Each row is a point. To make a cloud, some directions were put in groups of two or more. Within a group, all points are equally far from the middle, so they leave a hole (a ring in 2 directions, a hollow ball in 3). The other directions are filled evenly. Then the cloud was stretched, turned, moved and blurred a little. How many holes are there, and how many directions does each take, smallest first?
In the rows, zero is written as 128.

Cloud, 13 rows:
[[177 120]
 [156 156]
 [ 80 172]
 [160  59]
 [161 149]
 [112 182]
 [142  56]
 [ 70 142]
 [168 140]
 [148 163]
 [ 71 131]
 [ 92  87]
 [ 94  85]]
Holes: 1 (2)

Cloud (19 x 3):
[[ 96 131 163]
 [ 68  78 174]
 [ 92  93 104]
 [ 96 108 188]
 [150  66 115]
 [171 150 154]
 [133 116 188]
 [ 83 113 125]
 [108  54 115]
 [ 93  74 193]
 [ 93 132 152]
 [127  93  87]
 [174  86 114]
 [128 144 169]
 [ 75  49 164]
 [ 91  45 171]
 [ 89 114 178]
 [ 80 106 175]
 [144 133  85]]
Holes: 1 (3)

Cloud (28 x 4):
[[ 97  73  82 158]
 [144 118 170 171]
 [185 103  85  91]
 [117 153  75 154]
 [169 173  99 115]
 [105 163 159 173]
 [181 129  76 100]
 [138 149 171 169]
 [ 69 160 166 160]
 [124 103 198  77]
 [107 163 159 173]
 [ 61 172 124 128]
 [ 80  66 130 157]
 [ 88 169 101 154]
 [159 146  71 135]
 [ 92 116 171 179]
 [ 64 161 108 101]
 [ 73  68 143 122]
 [ 78  70 113 106]
 [111 140 210  77]
 [125  69  89 167]
 [173  83 145 146]
 [152 160 202  82]
 [145 142 207  79]
 [100 127  63 152]
 [176 156  85 103]
 [167 177 117  72]
 [139  78 129  63]]
Holes: 2 (2, 2)

Cloud, 54 rows:
[[181  84 137 128 100 106]
 [ 29 123 154 101 178 132]
 [ 77 124 136 134 175 207]
 [108 112  75 101  54 138]
 [133  56 149  97 138 112]
 [ 98 176 114  61 186 102]
 [ 61  71 127 113 159 107]
 [ 74 147  59 146 165 138]
 [ 71  62 124 111 158 112]
 [128 167  79 105 114 173]
 [ 71 145  75 153 117 116]
 [108 176 111  65 189  97]
 [150  88 122  88 110  81]
 [165  94  94  98 116  81]
 [161 108 168 127  66 124]
 [ 81 149 202 154 169 170]
 [161 104  95 160  90 168]
 [103 121  74 134 185  68]
 [115  92  67 152  99 172]
 [ 89 136 119  99  47 123]
 [106 125  75  76  98  68]
 [101 157 123 165  90 104]
 [118 125 149 185 115 108]
 [136 110 198 150 177 192]
 [132 143 212 112 107  86]
 [ 93  93 169 129 170  69]
 [ 59 162 150  63 176  98]
 [112  60  86  93 119 116]
 [158 138 131 137 141 200]
 [116 141 168 131 242 111]
 [ 94 113  62 116 197 169]
 [139 133 162  64 178 119]
 [103 154  71 121 197  68]
 [ 69  73 132  85 126 171]
 [128 108 208 145 210 152]
 [ 45  87 149 101 181 136]
 [170 105 114 184 147 149]
 [111 167 180 112 223  89]
 [139 106 131 131  47 151]
 [111 169 105 174 120 118]
 [182 168 125 131 125 149]
 [ 70 119 141 103 233 133]
 [ 94 183 135  88 124 167]
 [146 120 102 181 144 177]
 [ 51 126 166 147 105 134]
 [158 150  84 101 141  55]
 [132 182 182 133 207  99]
 [ 79  74 134 140  94 175]
 [151 146 138 177 204 122]
 [195 113 113 131 105 103]
 [ 94  66 163  95 189 135]
 [106 143 100  86 139 194]
 [115 203 145 118 133 152]
 [138 168 208  96 165 103]]
Holes: 3 (2, 2, 2)

Cloud (72 x 8):
[[137  77 152 151 189 149 114 111]
 [172 134  97 115 177 120  49 112]
 [ 81 163  95  89  75  56  84 181]
 [118 128 130 183 161 140 136  92]
 [163 149 157 134  59  74 173 117]
 [118  76 100 109  99 122 135 163]
 [ 82  81  91 132 146 126 182 179]
 [110 138 107 132  40  70  51 130]
 [104 149  56  49 130  74  75 153]
 [156 174  60  84 105 120 154 197]
 [205 153 111  95 101 128 179 165]
 [120 178 159 129 105  91  24 118]
 [107 157 144  89 136 112  13 102]
 [149 114  97 171 169 116 107  86]
 [ 96 110 125  92 216 179 109 154]
 [175 195 165  66 160 116 110 108]
 [166 140  99  73 209 150 108 171]
 [ 93  69  74 122 108  95 107 179]
 [ 75 145 121  73 174 151  65  98]
 [ 62 179  50  76 128 112 108 169]
 [ 90 115  68 136  79 129  94 139]
 [153 161 158 159 166 167 165  92]
 [ 65  78  71 120 187 114 124 135]
 [ 99  72 126 164 206  98 125  97]
 [143 118 106  84 142 150 204 147]
 [ 68 124  72 121  70  99 103 123]
 [149 196  69 137 191 161  94 161]
 [151 143  30  96 137  72  95 180]
 [131  91 129  92 131 131 155  99]
 [140 151 149 161  89  89 184 142]
 [156 199 115 107 196 178  92 151]
 [188 150 161 120 163 144 192 141]
 [129  90 168 145 152 121  73 140]
 [133 182  70 118  47 105  56 146]
 [ 98 124 163 144 186  58 135 104]
 [192 141 159 186 157  69 111 168]
 [173 180  84 112 141 132 203 120]
 [124 136 127  93 174 119  87 200]
 [162 154 189  71 157  95 112  89]
 [156 158  82  33 121 147 134 137]
 [104 124 126 139  67 140 132 174]
 [155 141  54 160 124  89 189 153]
 [164 134  32  84 178 118 115 184]
 [119 124 166  76 185  66  98 125]
 [ 89 189 154 108 170 124 112  68]
 [105  98  51  93 146 154  95 134]
 [175 158 130  60 175 176 108 130]
 [178 198  79 109 174 163 134 107]
 [107  86 145 117 145 133  88 101]
 [124 108 148 139 108 165 178 117]
 [113 188 177 126 135 150  77 129]
 [119 219 122 113 177 136 150 108]
 [134 122 106  46 168 113  67 127]
 [119 106 179 169 158 134 151 145]
 [131 114  13 143 120 108 101 193]
 [140 190 142  98 131  58  79 173]
 [142 165 125 125 151 113  29 108]
 [ 33 150 115 108 153  78  74 119]
 [171 107  96 118 124 156 115 225]
 [120 116 131  76 205 113 140 127]
 [ 58 143  37 131 136 143 135 145]
 [ 74 174  99 152 169 160  76 185]
 [212 153 100 197 136 123 163 146]
 [152 118 179 135 111 119  92 138]
 [ 77 111  75 110 105  98  83  93]
 [130 161  91 147 147 165 168  79]
 [190 142  63  91 190 171 177 138]
 [123 230 119 109 101 135  39 126]
 [147 101  62  82 151 108 165 145]
 [177 147 153 169 166 159 180 105]
 [ 75 179  67 140  65  94  92 158]
 [177 123  72  70 141 108 121 101]]
Holes: 1 (6)
